Rows are points. Any point is a mix of the corners, with weights that add up to 1. It lies inside the corners' shape when no weight is negative. Is each point inside? If not, which corners have a negative weight?
(in the rows, 128 means zero)

Corners:
(1): [139  92  46]
(2): [ 92 194 117]
(3): [101 127 178]
(4): [167 103 137]
Points:
[134 117 152] => inside
[162 104  98] => outside (3)
[116 126 160] => inside
[108 124 157] => inside
[160 108 135] => inside
[123 145 115] => inside
[126 150  97] => outside (3)
[112 137 180] => outside (1)
[147  86  96] => outside (2)

Corners:
(1): [152 134 131 135 147 189  75 133 162 108 120]
(2): [141 107 161 140 102  91 167  92 136  69 108]
(3): [163 129 103  76  91 200  87 151 126 133 125]
(4): [108 107 107  93 113 114 159 142 129 172  68]
(5): [205 125 123  73 141 140 106 153 134  91 126]
(6): [100  90 134 120 109  85 161 146  75 170 120]
(7): [ 73 187 134 125 148  96 162  79 100 147 156]
(8): [170 151 130  89  98 155  70 155 200  84 131]
(9): [ 87 101 101 125  97 109 112 101  60 153  96]
(10): [127 127 142  86 147 169 100 129 162  33 159]
(11): [122  53 121 115  74  73 134  99 142 204 115]
(12): [173 166 187  87 126 178  91 107 135  96 109]
Points:
[139 128 137 105 113 134 118 117 121 135 114] => outside (10)
[119 131 121 102 110 150 102 116 141 146 125] => outside (2, 5, 6)
[147 124 124  97 114 143 112 127 137 122 115] => outside (6)
[128 131 119  93 107 133 105 124 111 133 134] => outside (1, 2, 4)
[135 126 128 103 123 146 107 128 133 131 117] => outside (2)

Corners:
(1): [110 128 130 119 120 134 129 163 119 123 142 149 139 135 139 146 114 133
  92 196]
(2): [ 59 133 155 102  86 119 115 178 157 181 105 147 117  78 191 173 120 110
 169 102]
(3): [121 162 114 105 193 149 139 114 169  91 160 108 127 125  98 113 132 138
  79 199]
(4): [100 184 143 114  99 123 108 166 177 131 180 119 139 124 112 141 108  71
 111 159]
(5): [158 128  91 117 130 150  99  96  87 131  93 122 105 139 112  88 152 114
 105 172]
(6): [135 135 102 120 158 140 109  80  87  95 184 101 132 183 108 106 133 118
  30 157]
(7): [ 85  76 124 151  67 143 156 101 121 130  79 150 159  80 171 121 111 155
 181 111]
(8): [165 138 133 107 148 154 119 116 116 184 108 100 206  98 205 146  99  66
 196 144]
(9): [196  70 116 189 148 142 164  88 116 157 167 174 145 123 124  81 110 161
 142 129]
(10): [115  98 107 178 130 113 138  72  72 109 110 174 113  91 187  70 185 144
 127 117]
(11): [163 182  94 139 183 111 121  96  97 106 142 104 108 136 150 101  97 126
 145 169]
(12): [165  78  71 160 161 132 135 104 156 111 127 119 159 138 113  93 127 122
 102 117]
(13): [123 169 129 110 146  99 148 119 147 112 167  95 113 174 106  95 151 132
 107 199]
(14): [176 137 180  81 124 186  82 156 166 193 133 146 145 177 187 146  93  56
 178 187]
(15): [103 151  96 160 116 145 120 138 123 126 133  96 152 135 128 119 143 165
  82 150]
(16): [108 159 174 143 138 120 125 137 134 117 122  82 113 161  97 148 130 111
 114 164]
(17): [196 121 120 154 133 116 138  84  83  79 157 122  87 150 135  90 171 191
 123 136]
(18): [119 127 183 124  80 141 163 149 165 180  83  84 111  91 175 145  95  53
 164 118]
(19): [128  82  77 190  68 162 173 110 112 166 119 193 163  88 168 123 140 122
 166  52]
(20): [130  88 115 207  90 114 167  70 143 178  90 196 141  84 168 116 151 115
 109  38]
(21): [146 170 160  78 155 139 117 162 146 107 104  88 160 204  77  62 122 111
 116 161]
Points:
[134 103 116 156 121 154 138 108 135 144 129 148 153 113 142 119 124 114
 119 132] => outside (2, 11, 13, 17, 21)
[125 111 123 148 115 134 140 111 120 134 118 140 135 112 155 110 132 126
 137 129] => inside
[142 166 146 104 140 140 119 139 135 129 157  97 108 167 113 115 121 109
 108 166] => outside (1, 7, 8, 10, 12, 20)
[138 120 127 141 129 139 135 119 135 135 130 130 140 125 146 118 120 119
 129 135] => outside (5, 13)
[137 158 129 114 154 121 112 118 132 125 147 112 119 147 135 126 134 104
 112 174] => outside (7, 9, 15, 18, 19, 21)
[148 127 108 155 137 125 137 104 111 120 138 120 132 139 121  99 139 130
 103 137] => outside (2, 3, 7, 14)
[133 127 129 129 128 133 138 106 127 131 132 142 117 120 149 102 132 121
 134 135] => outside (1, 8, 12, 15, 16)
